Each row of a before or after table is a point. One or more steps were done to the points. Then noise was added and the rows were shuffled. The steps act on columns, c1 being the first. Write out the steps. A step turns or swaps two columns, mirrors them in a line or flattens them onto one, adds a multiple of one to another, or multiplies or shifts one. Angles are multiples of 10 degrees, from the lower column toward the higher: turns from -170 to 170, lines from 10 to 170 but not 90. Use the fewest steps. Two steps may share a column if one is a turn and the other turns, adds or multiplies; they go together, in the order done. Otherwise the lowest column goes first.
In the rows, 128 means zero.

Before:
[[180 124 140]
 [120 111 154]
 [118 160 101]
 [ 69  53 137]
 [ 92  62 158]
 [196 155 101]
 [ 86  64 118]
 [105  63 125]
 [143 180 104]]
After (9 x 3):
[[108 155 101]
 [144 125 155]
 [ 71  84 102]
 [ 75 141 105]
 [204 133 116]
 [198 115 125]
 [102  82 140]
 [225 139 138]
 [206 123 160]]
Steps: mirror c1 and c2 in the line at 120 degrees

Before, 11 rows:
[[125 145  69 111]
 [ 86  75  77 135]
 [ 63 111 100  70]
 [134  15 103 180]
 [ 95 167 132 168]
 [165 114 109  94]
 [158  78 107 192]
 [120 137  89 118]
 [217 152 146 129]
 [100  98  44 153]
 [ 86 117 134 130]]
After:
[[133 129  94 126]
 [105  67 159 178]
 [135 117  85 131]
 [100 145  62 114]
 [103  37 135 207]
 [ 77  93  85 160]
 [ 91 137 120 123]
 [ 69 146 127 112]
 [ 47  98 102 153]
 [145 143 217 116]
 [109 136 164 120]]
Steps: swap c1 and c3; flatten c2 and c4 onto the line at 140 degrees

Before (8 x 6):
[[119 110 170 161 151 187]
 [104  57 124 108 155 111]
 [ 82 144 119 107 200 132]
 [102  87  75 161 101  83]
 [ 91 120 137  79 221  82]
 [186 141 121 189 162 171]
 [178 153 166 113 120 120]
 [ 96 178 116 191 208  78]]
After (8 x 6):
[[123 185 143 170 167  84]
 [146 116  98 154 153  62]
 [ 74 105 131 173 209 182]
 [194  92 130 115 154 143]
 [164  96 173 150  98 182]
 [131  89 113  93 220 175]
 [103  84 136 115 200 123]
 [110 182  88 118 123 129]]
Steps: turn c1 and c2 by 80 degrees; turn c3 and c6 by -170 degrees; multiply c4 by 0.7

Before (13 x 8):
[[151  76 134 153  69 131 103 181]
 [ 58  41  87  77  70 100 199 110]
 [ 72  67  83 110  83  71 105 180]
 [180 169 112 155 153 167 137 142]
 [174 119 137 164 172  95  97 132]
 [144  81 113 160 150 142  65  79]
 [143  90 123 134 125 136  90 182]
 [173 109 118  90 116 115  79 148]
 [  7 101  96  45 110  58 103 174]
 [170 184 140 185 125  93 140 111]
 [162  72 158 102  87 150  74 128]
 [178  85  89 141  60 164  67 113]
 [124 198 165 175 157 147 144 103]]
After:
[[134 170 114  95 125 168 130 138]
 [154  79 131 107  70 134 110 181]
 [122 114 139  89 139  97 101 133]
 [168  83  86 117  56 166  69 111]
 [134  84 121 116 122 136 103 177]
 [124  76 106  95 132 143  77  82]
 [153  64 159 153  84 147  82 125]
 [154  98 117 163  98 112  87 146]
 [137  59  85 184 110 103 211 106]
 [135 189 144  73 106  94 131 115]
 [103  90  93 215 169  62 112 181]
 [133  68  85 143 119  70 120 178]
 [120 201 165  80 153 151 137  99]]
Steps: flatten c1 and c5 onto the line at 120 degrees; turn c2 and c7 by -10 degrees; multiply c4 by -1
